Each point is reached from the start by the listed moves, each made once or not at all, plus a little noise. Is the number of moves made odd or even? Then give how often each move was made.

Moves:
(1): [52  0 11  8 10  7]
(2): [  2  29  15  10 -36  -6]
(3): [-19  -5   8  34  14 -13]
Start: [ 6 -3 -6 -7 -3  1]
Points:
[-13  -8   3  28  11 -11] -> odd (0, 0, 1)
[ 5 -4 -4 -8 -4  1] -> even (0, 0, 0)
[ 60  27  20  10 -30   4] -> even (1, 1, 0)

Moves:
(1): [ 27  -2   2  -8  11  -7  -8  -5  -2 -17   2   2  10  -4  -8]
(2): [ 3 12 -8 -1 -9 12 -4 -2 -6 -1  4 -1 -1  9  9]
(3): [-14   9  26  -8  10   8  -6   8 -18 -18  -9  14  19 -10  -2]
(4): [  4   8   0  15   5 -16   3  -1   3  -7   4 -15   6  -5  -7]
(5): [  9  29  -3  -9   2 -10 -12  12  -1   2   1  11   0   9  -8]
(6): [  4   1   6  -6   8  13  13   2  -5  -1 -21  -7   1  -1  -9]
(7): [  4  -1  13 -14  -9  -8  20   6   2  -4  -2  -5   4   4   9]
(8): [-8 -3 -5 -8 -9 -8 -1 11  1 -5 -9  1  6 14  0]
(9): [-6 -3  8  4  6  9 -7  2 10 -5 -6  5 -8  4 13]
(10): [ 17  -5   9  -1 -23   3   0   6  14  21 -14   5   9 -12 -10]
(11): [  7  -2   6  -6  -2  35   3  22  -2   2  26 -17  15   6 -13]
(12): [ -2  -3  -1  10  -7  -1  11  -4  -2 -14   7   6  -5   7  -6]
Start: [ -4 -14  10  16 -13  15 -15 -11 -16 -12  13   2   6  -1  14]
Points:
[ 39  -8  28  -9 -21  60  17   8 -31 -47  31 -18  31  21  -2] -> even (1, 1, 0, 0, 0, 1, 1, 0, 0, 0, 1, 1)
[ 52  -8  45   9 -33  53  15  16  -2 -41  15 -25  38   6  -7] -> odd (1, 1, 0, 1, 0, 1, 1, 0, 1, 1, 1, 1)
[ -4  -5  22   4 -27  28  -6  -5 -10 -24  10   3   2  16  44] -> odd (0, 1, 0, 0, 0, 0, 1, 0, 1, 0, 0, 0)

Moves:
(1): [ 7  0  5 10 -2  5  5  0  2  2  9  4 -2  0  5 -5  5 -3  3 -8 -5 -4  7 -4
  0]
(2): [ -8   5   3  -4   4   4   1  -1   5 -10  -5   1  -1   2   4   0   5  -4
  -6  -2  -1   2   0  -7  -5]
(3): [ 12   6   5  -1  -3   2   2   1  -1  -4   6  -7  -2  -5   7  -5  -4   2
  -8 -12   1  -1   5  -1  -3]
(4): [  5  -2  -3  -3  -1   7   0   2   2  -6  -1   1  -4   2 -11   4  -7  -7
   1  -4  -2   1   0  -4   5]
(5): [  2  -5   8  -4   2  -2   1   7   1 -10  -3  15   5   0  -2   7   0   4
  12  -8   3   8   2   2  -1]
(6): [ -9   9   7  -7   2  -2   4 -16  -3  -7   6  -1  -9   2  -8   8   1   3
   6   6   0   8   8   6   4]
(7): [  1 -10  -5  -3   5   7  -1   2  -3   0  -2  -2  -6  -3   7  -4   7  -2
  -1   0   4  -3   1   1   2]
(8): [ -2   4  -5   6   1 -10  -3  -1  -4   1  -5   2  -1  -3  -2   9   8  -3
   2 -10  -2  -9  -3  -4   2]
(9): [  6   4  11 -12 -10 -10   3  -4   7 -20  -1   2  -3  -8  -5 -15  13   4
   2  -4  -5  -5   3  12  -6]
(10): [ 1  3  4  5 -1 -4 -2  8 -7 -6 -2 -1  0 -1 -4  2  1 -4 -8  3  9 -6 -7  4
 -2]
(11): [  9   4 -12   4   4  -4  -6  -7   8  -8   6   6  -6  -5   4   1  -5   4
   6   9  -1  -1  -4   2  -3]
(12): [ 0  5 -1  4  2 -6  5 -3  1  4 -5 -1 -4  2  9 -2  4 -2  0 -2  5  0  4  1
 -3]
(13): [  1   3  -3  -7  -2   4   0  -2   4   7   5   2   6   0  -1   0   1  -4
   4   1   5  -1 -13   7   7]
(14): [ 3  4 -5 -3  4  0 -3 -2 -3  6 -5  9  0 -7 -7 -4 -4  6 -3 -6  3 -9  5 -2
 -7]
(15): [ -5  -2  -7   1  -4  -8  -5  -2  -1  -7  -1  -3  10   1   3   2  -6 -10
   6   5   4  -9  13   2  -1]
(16): [ -3   5  -7   4   2   5   6  18  -7  -3  -1   4  -9   1   2  -6  -2  11
  -1   3   4   6  -5 -10  -1]
(17): [-5 -1 -3 -5  0  0 -4 -2 -2  0  2  1 -7 -8  0 -1 -4 -8  0  3 -7  4  2 -2
 -3]
(18): [ -8  -7 -17   3   8  -2   2  -7  -3  -7   3   0  -2  -4   2   2  -2   0
  -3   0   7  -3  -5  -2  -6]
(19): [10 -4  1 -3 -2 -1  5  0  4  1  1  5  2 -1  4  6  5 -2 -3 -2 -3 -5 12 -3
 -7]
(20): [  0   3   2   7 -11  -1  -8   1  -1   2   1   0  -7   1  -3   2   5  -2
   1  -4  -2   4  -5  -1   3]
(21): [-4  4  4 -2  2  8 -4  2  2  9  4 -5 -3  8  0 -3 -2 -1 -7 -5  1 -5  0  5
  2]
(22): [ 6 -6 -6 11  3 -1 -3  4 -7  2  8 -1  1 -1  4 -3  4 -2 -6  4  5  3  6  3
  3]
(23): [  6  -3  -5  -9   7   2  -2   0  -1  -3  13   0  -6  10  -4   7  -2  -6
   2  -4   9  -3   1 -17   7]
(24): [-2 -8 -3  1  1 -3  1  1 -3  2  0 10  0  0  0 -1  2  6 -9 -1  9  1  6 -2
  7]
Start: [ 0  3  4 -2 -5 10 -2 -1 -2  3  9  7  1 -1  6 -4 -6 -4 10  6  3  4  1 -6
  3]
Points:
[ 11   7 -11 -26   6  -3   1 -27  -2 -50  17  32 -33 -39  12 -16   8   3
 -17  -1  18 -13  26  -1 -26] -> even (0, 1, 1, 0, 0, 1, 1, 0, 1, 1, 1, 0, 0, 1, 0, 0, 1, 1, 1, 0, 0, 0, 0, 1)
[ 34   5 -26  16  -1  15   1  14  -2 -22  25  36  -9 -16  22 -14 -14  -3
  -9  -9  17 -11  45 -31  -8] -> odd (1, 1, 1, 1, 0, 0, 0, 0, 0, 0, 1, 0, 0, 1, 1, 1, 0, 0, 1, 0, 0, 1, 0, 1)
[ 13   6 -20  12  -6 -14  -2  14  -2 -60  12  37 -11 -19   0  -2  -1  -7
  31  -9  15 -16   1  -6 -10] -> even (1, 0, 0, 1, 1, 0, 0, 1, 1, 1, 1, 0, 0, 0, 1, 1, 0, 1, 0, 0, 0, 0, 0, 0)
